Each row of a before or after table is a point. One or more steps were done to the points. Then noise was added and the rows were shuffled. The steps act on columns, c1 being the first. Write out the steps. A step turns or swaps two columns, mirrors them in a line or flattens them onto one, adds a multiple of one to another, or multiplies or shifts one. Angles are multiples of 10 degrees, from the lower column toward the higher: turns from -170 to 170, lines from 10 to 170 but not 90. Use the fewest steps. Two steps may share a column if one is a turn and the other turns, adds or multiplies; they go together, in the order done. Otherwise the lowest column goes first.

Before, 9 rows:
[[ -7 -38  21]
 [  5 -35  36]
 [ 21 -28  23]
 [-20  17  31]
 [  3  53 -18]
 [-27 -34 -60]
 [-17 -12  16]
 [-29  47  -1]
 [ -9  42   8]]
After, 9 rows:
[[ 21  -1  -7]
 [ 15  -1 -18]
 [-60  -1 -27]
 [  9   0  -8]
 [ 23   0  20]
 [ 32   0 -20]
 [ 36  -1   5]
 [ -1   0 -29]
 [-18  -1   3]]
Steps: swap c1 and c3; multiply c2 by 0

Before, 9 rows:
[[ 37  -4 -16 -15  46  52  -8 -28  44]
 [-15  10   5 -60  -7  23  17 -31  28]
 [ 17 -23  20   4   6  -9   1  -7 -45]
 [ -2  22  26  -1   4 -18  19  21  -4]
 [ 25  -3 -14 -28  37   9  26 -37  36]
 [ 13  23 -19 -38 -33   8  20 -14  32]
 [ -3 -21 -12  -9   1   2  22  19 -16]
 [ 11 -19  22  -5  21 -39 -16  22   0]
 [ -2 -30  20  25   8 -19   6  -1  10]]
After, 9 rows:
[[  1  22  27  -1  -6 -17  19   5  -4]
 [ -4 -21 -12  -8  -7   4  22   7 -17]
 [ 19 -21  20   3   8  -8   3  -5 -45]
 [ 12  22 -19 -39 -20  10  21  12  32]
 [-14   8   5 -61   8  25  17  -5  28]
 [ 35  -4 -18 -16  45  50  -7 -25  44]
 [ 11 -22  22  -6   6 -39 -18  -5  -1]
 [ 25  -1 -16 -29  44   7  27 -25  35]
 [ -4 -30  21  24   7 -19   5  -3  10]]
Steps: flatten c5 and c8 onto the line at 150 degrees

Before:
[[-32  40 -10 -50  -8  11  27 -24 -14   4  37  -1 -19  -4]
 [ 21   5   1  -6  -5  53   6  14  38  11  33  -5  38 -20]
 [ 29 -29 -25   9 -37  19  12  -2  52  40 -29 -60 -28 -11]
 [-22 -39  37   0  24  46  15  40  -9 -25   2  14  44 -31]
 [-10  11 -11 -53 -42  43  -8  29  26 -38 -10 -32  43 -19]
 [ 31   2 -20   2  22   9  20   9 -17  16  12 -26  36 -18]
 [-41  17  -3   6 -17  55  44  27 -16  38  31  -3   1  16]
 [ 33  -8  13 -26   5   9   9 -17 -17 -24  17 -27 -34   9]
 [ -3 -43 -24 -30   6  -4  -8  10   9  30  37 -26   2 -21]
 [-18  16 -20   4 -33   4 -28  29  10  25  10  -9  39 -23]
 [ -1 -32 -22 -49 -13  44  43  38  -6  36  -8  11 -19  -7]]
After (11 x 14):
[[ 33  27  13  -9   1   9   8 -18 -24 -19  16 -26 -33   8]
 [-31  51  -9  40  -5  11  27 -24   5 -16  38   0 -19  -5]
 [-40  -7  -3  18  -7  55  46  26  38 -17  31  -4   0  17]
 [ -1  52 -21 -32  -4  43  44  36  35  -6  -9  12 -19  -7]
 [ 22   6   1   5  -4  52   6  13  10  37  35  -5  38 -19]
 [ 32  -3 -20   1   7   9  18   8  16 -18  11 -26  35 -19]
 [-10  52 -11  11 -17  43  -6  29 -38  27 -10 -31  43 -18]
 [-17  -4 -21  15 -13   4 -28  29  24  11  11  -9  40 -24]
 [-22  -1  37 -39   9  46  15  39 -24  -8   3  12  43 -31]
 [ 28  -8 -25 -29 -15  18  13  -1  40  52 -31 -60 -29 -10]
 [ -2  31 -24 -42   1  -2  -9  10  32   8  38 -25   2 -21]]
Steps: turn c2 and c4 by 90 degrees; multiply c5 by 0.4; swap c9 and c10

Before:
[[ 10   4  -5   1  -4  -2  -1   3   5 -10   7   1 -10  -3   6   0   9   1
    0   5  -4 -15  12  -2  -4   1  10   5   0   5  -2  15]
 [  1  -1  -5  -1   0  18  -4   3   2   8   5   2   0   3   8 -14  -4  -1
   -1   0   6  -1  -5  -5  12  -2  -6  -3  -8   9  -5  14]
 [  1  -7  -3  11   6   6  -3  13  -2  -8  -4   5   5   3   3  -1  -3   5
  -20 -11  -6   6  -1  -3 -10 -10   8   5  -4   5 -10 -13]
 [ -8   0  -3   5   0   5 -12   2  -6  -8   4   5  -5   9   2  -5   3   1
    0  -7  -7   0  -3  -3   0  -3   7   5 -18   8   1  -2]
 [ -6   3 -10   2 -17   7  -5  -1 -22 -10   1   5  -2   6  -4   1  -9  -2
    1  -1  -1   2   2  -6   9 -14   4  -4  -2  11  -8   3]
 [  6   5  -5  -7   9  -4  -4   3  -2   7  -1   0  15  10   3   7   9  -1
    0  -9 -12  -6   6  -2  -6  14  11   5   5  -5  -1   7]
 [  6 -12   9  -3 -11 -14   5   6   6  -6  -3  -1   5   4   7  -2  -3  10
    3  13   6  -2   4  -2  -4  -2  -3  -1 -10  -4   7  -6]
 [  9  12  -3   5   8  -1   3   6  -2  -6   0  -6  -2  -9   2  -2   5 -17
   -4  -4  -6   1   1   1  -6   3   9   5  -4   3   5   3]
 [ 11   7  -3   0 -19   9   5   5   2  -9  10   3   3  -1   1   4  11   1
    0   3  -2   0   0   6  -1  -6  -5  -1   7   3  12   0]]
After:
[[  9  12  -4   4   8  -2   3   7  -2  -6   0  -6  -2  -9   2  -2   5 -17
  -12  -4  -6   2   1   1  -6   3   9   5  -4   3   4   3]
 [ -6   3 -10   2 -17   8  -5   0 -21 -11   2   6  -3   6  -3   1  -9  -3
    3  -1  -1   2   2  -6  10 -14   4  -4  -2  12  -9   4]
 [  1  -2  -5  -2  -1  19  -4   3   2   9   5   3   0   4   8 -14  -4  -1
   -2   1   7  -1  -5  -5  12  -2  -6  -3  -8   9  -5  13]
 [ -7   0  -4   6   0   4 -11   2  -6  -7   4   6  -6   9   2  -5   4   1
   -1  -7  -7   0  -2  -2   1  -3   6   5 -18   8   1  -2]
 [  7 -12   8  -3 -11 -13   5   6   6  -7  -3  -2   5   4   7  -2  -3  10
    9  13   6  -1   4  -3  -3  -2  -3  -1 -10  -4   7  -6]
 [ 10   3  -5   1  -4  -2   0   3   5 -10   8   1 -10  -3   6   0   9   0
    0   6  -4 -16  12  -2  -4   2  10   5   1   6  -3  16]
 [  5   4  -5  -7   8  -4  -4   3  -2   6  -1   0  15  11   3   7   9   0
    0 -10 -12  -6   6  -2  -6  14  12   5   5  -5  -1   7]
 [ 10   7  -4   0 -20   9   6   5   2  -9  11   4   3  -2   1   4  12   2
    1   4  -2   0   0   6  -1  -6  -4  -2   7   2  12   0]
 [  1  -6  -3  11   5   6  -3  13  -2  -9  -3   5   6   2   3  -2  -3   5
  -60 -10  -6   6  -1  -3  -9 -10   8   5  -4   5 -10 -13]]
Steps: multiply c19 by 3

Before, 12 rows:
[[ -1 -40   4 -12  31 -33 -30 -11 -20  25  22  20  -2  29  17   5 -19   1
  -38 -12 -16 -25  24 -27 -27 -20  14  -7  -1 -38 -18 -20 -23  15   0  28
   27 -15 -18   8   7  -6  14  -8  23 -23  -5 -18 -26  -7  -8 -17  -7  15
   -2   0  -8 -54  26 -43   9 -13   0  -5]
 [  8 -12 -25  40 -10 -24 -18 -18  25 -27  16   9  22  -8  48  22  -2  12
   35   6   1   1 -18 -17 -24  -6  16   3  12  53 -22  22   8  25  -8 -11
    7  -3  -3  11   8   9 -28  16   7  29 -17   4 -25  14  -9 -13  21  17
  -13  15  -2 -44   3 -37  11  11  -3  -8]
 [-24  38 -17 -29 -27 -21 -32   6 -12 -17 -23 -24 -23  -2  13  33  25  29
  -19 -52  25 -17  22  12 -40 -37  41  -1  37 -19  11  20   5   7  15 -23
   -9  11  14  20 -19  30 -27 -13  -4 -23 -23   6   1   8  -7 -17  20  22
  -34  -8  -3 -12 -25  -3  11   3 -36  43]
 [-24  -3  11  -5 -26 -23  -4 -55  19  31 -39  12  12  21   8 -12  11   7
  -33 -14 -14  30  23  10  12  12  45  32   9  -1 -12 -41  15  18   6  22
   -7 -13 -35  20 -23 -60  16 -21  22 -12 -48   5 -23 -26  10 -16  -6 -24
   -3  30  29 -24 -42   8   4 -40   2 -11]
 [-13  -2 -24   0  15  36   2 -24  -4  15 -12  14  18 -15 -37  45  16   3
   21 -25   1  -5   2 -25   9   0  18  13 -28 -12  19   8   2   7   4   3
   -1 -23 -11  19  -8  24 -21  29   8  -6 -27 -20 -30  28 -27 -13  -5  15
   -6  17   0 -17   0   0  -6 -17  10  10]
 [-24   6   4   1 -51  19 -22 -28   0 -29  13  15  10  -4 -11 -16  39  12
  -19   1   5 -37 -13  -5  23  -5  17  27   5  11  -6  -9  -7  20 -35 -28
  -10  -4 -12 -30 -27  17 -17 -29 -21  -9   2  29   9   3  -6  14   0  26
    5   6  11 -21   4 -35  -5 -18 -31 -14]
 [  9  -2 -16  19 -43  30   1  14  45 -32 -41  11 -12  21  25 -42 -15  -8
   -5 -32  -4 -25 -11 -21  -5  -7   1 -12  32  -8 -41   2  17  39  -3  47
  -36 -22  -7  21   3   2   0  45  29  10 -17 -13  -6  -4   3   7  -1  -9
   -2  15   8   5  -7   9  -3  10  16  -9]
 [ 10 -23   4 -47   8  13   5 -25  29 -10  -9  10   6   3  19 -12  41  -5
   -1  -5  53 -31 -29   7  19 -25 -29  19  16 -19  14 -25   7  21   5  17
  -14  18  -8  -8 -21 -22  13  -4 -10 -10 -25   1 -50  -4 -43  -3  16  48
   -7 -17   0 -18  21  19 -13  15 -16 -27]
 [  1 -32  -9   6 -18  44   2  -5  12   6   4   8  24   7  29 -12  45  -2
  -11  33 -27   1   3  12   0  14  10   9  -4 -18  22   0  29  24  18  10
   -3  15 -22 -13 -10  12 -33 -24 -38   2  23  19   1  -8 -51  14 -10  14
    0  -5   0 -18  19  -3  -6 -31  33  -6]
 [-19  21  -2  -2  -7   5 -30  -3   4 -50   8  12  12   4 -13  39  37  16
   17 -12 -19  -8  41  -3 -26  30   3  25  12  21  -3 -19  27  12 -32 -20
  -25  12 -51   0  17   7   5   6  18  10  -6  13  26   8   2  -6  -7  13
  -48 -13  15 -23  25   2 -10 -23  25   5]
 [ 10  -2 -27 -36  -7  -9 -29 -27  -8 -10  13  10  28  25  -6 -20   0   0
  -21   5   6 -25  -1 -10  44   3 -10  37  10  18 -21  12  20  -1 -20  24
  -23  43 -19  10 -12  11 -36  52 -30   9  13   7 -29  19  -8  -6 -15  10
  -30 -15  -4  25 -22  -8  15 -21 -10   0]
 [-21 -12  21  27 -39  27   3 -26  31   3  -7   8  -3  14   7 -23  18  12
   26 -20 -17   4  -7   8   9  26  22 -13  20 -32   1  16  31   8  14 -16
    5 -45   0   1 -14  15 -28 -17  -9 -13 -22  19 -36   2 -13 -21   6  16
  -24 -21 -15 -32 -15  24   8  -1   1  -9]]
After:
[[-20  11  -2  -2  -7   3 -29  -5   4 -51   9  12  12  11 -13  40  37  16
   17 -12 -19  -8  41  23 -26  30   2  25  -7  20  -3 -19  27  12 -32 -20
  -24  12 -51  -1  18 -12 -15   6  18  10  -6  13  26   8   1  -6  -7  13
  -49 -13  14  -2  25   2 -10 -24  25   4]
 [-14  -9 -24   0  15  19   2 -39  -4  15 -12  14  17 -23 -37  45  15   3
   21 -25   1  -5   2  21   9   0  18  13  36 -11  19   8   2   7   4   3
   -1 -23 -10  19  -8  -7  -9  29   7  -5 -27 -20 -30  29 -27 -14  -5  15
   -6  17   0  22   1   0  -6 -17  11  10]
 [ -2 -22   4 -12  31 -34 -30   7 -21  25  22  20  -1  22  17   5 -18   1
  -39 -12 -17 -25  24  58 -28 -19  14  -8  -3 -38 -18 -21 -23  16   0  28
   27 -15 -18   8   7   5  41  -9  23 -23  -5 -18 -26  -7  -8 -17  -7  15
   -2   0  -8  17  26 -43   9 -13   0  -5]
 [  9 -11 -16  19 -43  33   0  -2  46 -32 -41  11 -12  18  25 -42 -15  -8
   -5 -32  -4 -25 -11  -1  -4  -7   1 -12 -27  -8 -41   2  17  39  -3  47
  -36 -22  -7  21   3 -18   2  45  29  10 -17 -13  -6  -4   3   7  -1  -9
   -2  15   8  22  -8   9  -2   9  16  -9]
 [-24  -8   4   1 -51   2 -22 -34   0 -29  13  15  10  -9 -11 -16  39  13
  -19   0   5 -37 -13  21  23  -5  16  27   3  11  -7  -9  -8  20 -35 -28
  -10  -5 -12 -30 -26 -17 -14 -29 -21 -10   3  29   9   3  -6  14   0  26
    5   6  11   2   4 -35  -5 -18 -31 -14]
 [  1 -43  -9   7 -18  36   2 -27  12   6   4   8  24 -16  29 -12  45  -3
  -11  33 -27   1   3  16   1  14  10   9   9 -19  22   0  29  23  17  10
   -2  15 -22 -12 -10  -8  11 -24 -37   2  23  19   1  -7 -52  14 -10  14
    0  -5   0 -15  20  -3  -6 -31  33  -6]
 [  9 -22 -25  40 -10 -30 -18  -4  26 -27  16   9  23 -22  48  22  -3  12
   35   5   1   1 -17  46 -24  -6  15   3  -6  53 -23  22   8  26  -7 -11
    7  -3  -2  10   8 -14  -3  15   7  29 -17   4 -25  14  -9 -14  21  18
  -13  15  -2   9   3 -36  11  11  -3  -8]
 [-24   0  12  -5 -26 -48  -4 -35  19  31 -39  12  12  24   9 -12  11   8
  -33 -14 -14  30  23  22  12  12  44  32 -38   0 -12 -41  14  18   6  22
   -6 -13 -35  20 -22  47  11 -21  23 -13 -47   5 -24 -26  10 -16  -6 -24
   -3  30  29 -15 -42   8   4 -40   2 -11]
 [-21 -33  22  27 -39  11   3 -36  31   3  -7   8  -3  -3   7 -23  18  12
   25 -20 -16   5  -8  30   9  26  22 -13 -11 -32   1  16  31   8  13 -17
    5 -45   0   0 -14 -23  -4 -17 -10 -13 -22  19 -35   2 -13 -21   6  16
  -24 -21 -15 -13 -14  23   8  -1   0  -9]
 [ 10  -2   4 -47   8  -1   6 -28  30 -10  -9  10   6   3  19 -12  41  -5
   -2  -4  53 -31 -29  16  20 -25 -29  19 -25 -19  14 -25   7  21   5  18
  -13  18  -8  -8 -21  12  27  -4 -10 -11 -25   1 -50  -4 -43  -3  17  48
   -7 -17   0 -10  21  19 -13  14 -16 -27]
 [ 10 -40 -27 -36  -7 -22 -29 -19  -8  -9  13  10  28   6  -6 -21   0   0
  -21   5   7 -25  -2 -23  44   3 -10  37  -3  18 -21  12  20  -1 -20  23
  -23  43 -19  11 -12 -15 -16  52 -30   8  13   7 -30  18  -8  -6 -15  10
  -30 -15  -4  15 -22  -8  15 -21 -10   0]
 [-24  -3 -18 -29 -27 -16 -32  15 -12 -17 -23 -25 -23  -4  13  33  25  29
  -19 -52  25 -17  21  10 -40 -37  41   0 -17 -19  11  20   5   7  15 -24
   -9  11  14  19 -19 -45 -46 -13  -5 -23 -23   6   1   8  -7 -17  20  22
  -34  -8  -3 -14 -25  -3  11   2 -36  42]]
Steps: turn c2 and c43 by -60 degrees; turn c2 and c14 by 30 degrees; turn c6 and c8 by -30 degrees; mirror c24 and c58 in the line at 130 degrees; turn c29 and c42 by -150 degrees

Before (11 x 64):
[[-11   7   4  -3  28  -6 -12 -32  -7 -10 -14  -5  -1   6  23 -11  35  -9
  -12  17   4 -17   8  21 -22  -8  11  16  33 -10  11  12   6 -28 -24   2
   -8 -16  -9 -14  11   6  -7 -10   2   7  12 -24   5  -4  43   1  -8   1
   25 -15  12  -2  -1  -6   5  36   4  -1]
 [  6   2  -7 -16  30 -22   4 -33   5  19 -11   8  20  -5   8 -18   1  10
   19 -15  -3   2  10 -23  24  13   2 -13  18  22  -1  21  11   5 -13  -4
    4 -27  27  21  13 -21  22 -36  15 -12  12   9  32 -13  19   6 -11  -9
    3 -19  -1  21 -11  -4 -16  15   2   9]
 [ -2   2  -6  29  -9  -8 -12 -30  -3 -24  24  43 -11   9  -5   8  19   9
   -4  11  19   4   8  -4 -27  -2 -21  -3  -6   7 -12 -33 -17  14 -26   9
  -10  16  12 -24  16 -13  -9   5  -4  20  22 -16 -28  -7  17   7   2  33
   -2  12  -3   4  35   5   3   6 -23  -8]
 [  8 -10 -12   2   7  39 -24  15  10  10  -4   4  -3 -15  16 -18 -15 -21
   18   0   1  24 -15   0 -12  15  -4   3  11  19  -3 -19  12 -15  16  15
   -2  -5  14  15  17  -7   7   7  10 -17  21  14  -8  27 -16  10 -26 -14
   -6  12   7  18  -5   4 -11  14   2  -2]
 [ 21 -26  14 -27  -8  -3   5   5 -10   1   1  10  -2  -5   5   0  20 -16
   -8  12   3 -14  22 -33  -1  22 -12  -9  23  -2  10 -15  10  -3   9 -20
   21  -7   5   1 -14   7   2 -30   3   2 -10  20 -14  -4   0 -16  30  26
   -9 -12  15   0 -21  18  30  28  19  38]
 [ 21   5  -7  -9  22   0  27  11 -29  -1   8  13  -9 -16   7  15 -22 -32
  -12  -6  -6 -15   6 -33  12   0 -13  13 -21  60  38  -5  31 -11  19 -25
  -27   8   6 -31 -15  19  10 -15  20   3   4  -4  22  14  -6  -4  -1   8
   13  -9   5   0  12  -3  18  16 -23 -30]
 [ 16 -16 -11 -35  22  -7   0  -9  10  14   9 -11 -18 -20  12  29  37  17
   -9   1   6 -26   7  -9   2  -1  -8 -11   6  -8  -3 -14   5   7   7  20
   -4  -5  -5  -1   4   8   7   3  40 -12  11 -12  -8  -5  10  -6  -1 -10
   -6   8  14   7  18  10  38  18 -30   7]
 [-25  -4   4   1   9   6  33 -16 -23 -15  18  -5  -4  13  29   0 -13  12
   14  -3  20 -14   2   9  -1  13  -6  15  43  -7 -19 -40   9  -4   3 -10
    1 -17 -29 -15   4   0  -2  -5  19  -3  34   2 -31   4  18 -12  -9  -1
   15 -32  19  -1   6 -22  17  -8   4   4]
 [  8   7 -34  18  22 -10  -3  -5  19   5  27  -5   9  11 -23 -17  -3  -3
    2  -4  17   2  -5  -7  22 -11 -29  13  22  -1 -27   8  18  15  31 -17
   15 -21 -10   1 -26   3   4  17  34 -12   6   1  23   9  20   1   5   8
   14  -2   7  39 -16   9  24 -11 -31  21]
 [ 21   6   0   3   2   5 -25 -15  13  11  10  -4  11 -15  41 -12  27  17
   34  -7 -17 -12  -8  -9   4  16   4  22  20  23  11 -12   4   9 -22  -3
  -23 -11  34  -9 -17  -4  22  -8  18   4  20 -16  -2   7  -1 -13 -19  -7
   11 -17  10 -15 -13   0 -21 -10  -3  -3]
 [ -6  21  11  25  15   2  -5 -20 -11  -8  32 -16  -9   0   4   5  -1  -1
   -5  -2  -5 -16 -13  -9  -6  -3  -6  36  21  24  -2  -8 -17 -17  -6  -6
  -10 -25  13  -6 -17  32 -22  23   6  13  17   2  10  36   3  29   5 -26
  -19   0  13  17   3  16  15   9   1 -17]]
After (11 x 64):
[[ -1   2  -7  29  -3  -8 -11 -31  -4 -26  23  45  -9   9  -6   9  18   6
    6  12  18   5   7  -2 -28  -3 -21  -3  -5   6 -11 -32 -16  14 -26   7
  -11  17  11 -22  16 -15  -8   7  -2  21  22 -15 -27  -6  17   5   2  32
   -2  13  -2   2  37   5   3   6 -24  -8]
 [  6   1  -6 -15  49 -20   2 -34   4  22 -10   7  19  -6   7 -18   2  10
   18 -15  -4   1   9 -23  24  13   0 -14  18  22   0  21  12   6 -13  -4
    4 -27  25  20  12 -22  21 -38  16 -12  12   8  32 -12  19   6 -13 -10
    3 -21  -1  19 -12  -3 -16 -15   4   8]
 [ 17 -14 -10 -35  36  -7  -1  -8  11  14  11 -10 -20 -20  13  30  37  17
   16   1   5 -26   5  -9   0  -2  -9 -11   5  -9  -3 -14   7   7   5  21
   -5  -4  -6   0   4   9   7   2  40 -11  10 -12  -7  -5  10  -6  -2 -11
   -7   8  14   9  18   7  38  12 -31   8]
 [ 20   7   1   3 -32   5 -25 -13  12   9   9  -5  10 -14  41 -12  26  17
   -2  -6 -18 -12  -5  -9   3  17   5  23  20  23  11 -10   5  10 -22  -1
  -23 -11  35  -9 -17  -4  22  -8  17   6  21 -16   0   6  -1 -13 -21  -7
   11 -16   9 -15 -13   1 -22 -35  -2  -3]
 [-12   7   2  -3   4  -7 -14 -33  -6 -10 -14  -6  -1   5  22  -8  36 -11
   33  18   4 -18   7  23 -23  -8  13  15  31 -11  12  13   5 -29 -25   3
   -9 -18  -9 -14  10   6  -9  -9   1   7  14 -22   4  -7  44   1  -9   2
   27 -13  11  -1   2  -5   7  19   2  -1]
 [  7  -9 -12   1   4  39 -24  16  12  11  -5   6  -5 -14  17 -19 -14 -21
   16  -2   0  24 -15   0 -11  15  -5   5  12  21  -4 -20  12 -15  17  16
   -5  -3  12  15  18  -7   7   7  10 -17  20  12  -7  27 -15   9 -25 -17
   -6  13   8  17  -6   2 -13 -16   0  -1]
 [ -7  20  11  26 -39   2  -5 -21 -11  -9  33 -18  -9   1   2   4  -2  -1
    8  -2  -5 -16 -15 -11  -5  -3  -4  39  21  25  -3  -8 -16 -16  -5  -5
   -8 -25  14  -6 -17  31 -23  24   5  13  18   2   9  34   4  31   6 -25
  -20   0  15  19   2  16  17   6   1 -18]
 [-25  -4   6   1 -13   4  34 -17 -24 -17  20  -4  -5  14  28   1 -14  12
   -6  -4  19 -13   3   8  -2  13  -7  17  42  -7 -18 -39   9  -4   4  -9
    1 -15 -27 -17   3   0  -3  -5  19  -2  35   1 -31   4  15 -14 -11   0
   16 -32  19  -1   7 -21  16 -17   3   4]
 [ 21 -26  15 -26   6  -2   5   6 -11   2   1   9  -2  -3   5   0  22 -16
   27  13   1 -13  23 -33  -2  23 -12  -7  24  -1  12 -16  10  -3   9 -21
   24  -5   4   2 -14   6   3 -28   4   2 -11  22 -14  -3   0 -15  30  25
   -9 -13  16  -2 -20  15  29  14  20  37]
 [  7   6 -36  17   1 -11  -3  -5  18   6  27  -7   9   8 -23 -17  -5  -3
  -11  -5  18   1  -4  -7  22 -13 -29  12  21   0 -26   7  17  15  30 -18
   15 -22 -10   3 -26   3   6  15  34 -13   7  -1  23  10  20   0   6   8
   12  -2   6  36 -17  11  23  -3 -32  20]
 [ 20   4  -8  -9   4   1  28  10 -30  -1   7  15  -8 -14   7  15 -23 -34
   15  -6  -8 -17   7 -34  12   1 -14  14 -21  61  39  -4  29 -12  20 -24
  -26   7   8 -31 -16  20  12 -15  21   3   4  -4  24  14  -5  -5   2   7
   12 -11   7   1  12  -3  18  15 -22 -28]]
Steps: add -1.5 times c28 to c5; turn c19 and c62 by -80 degrees
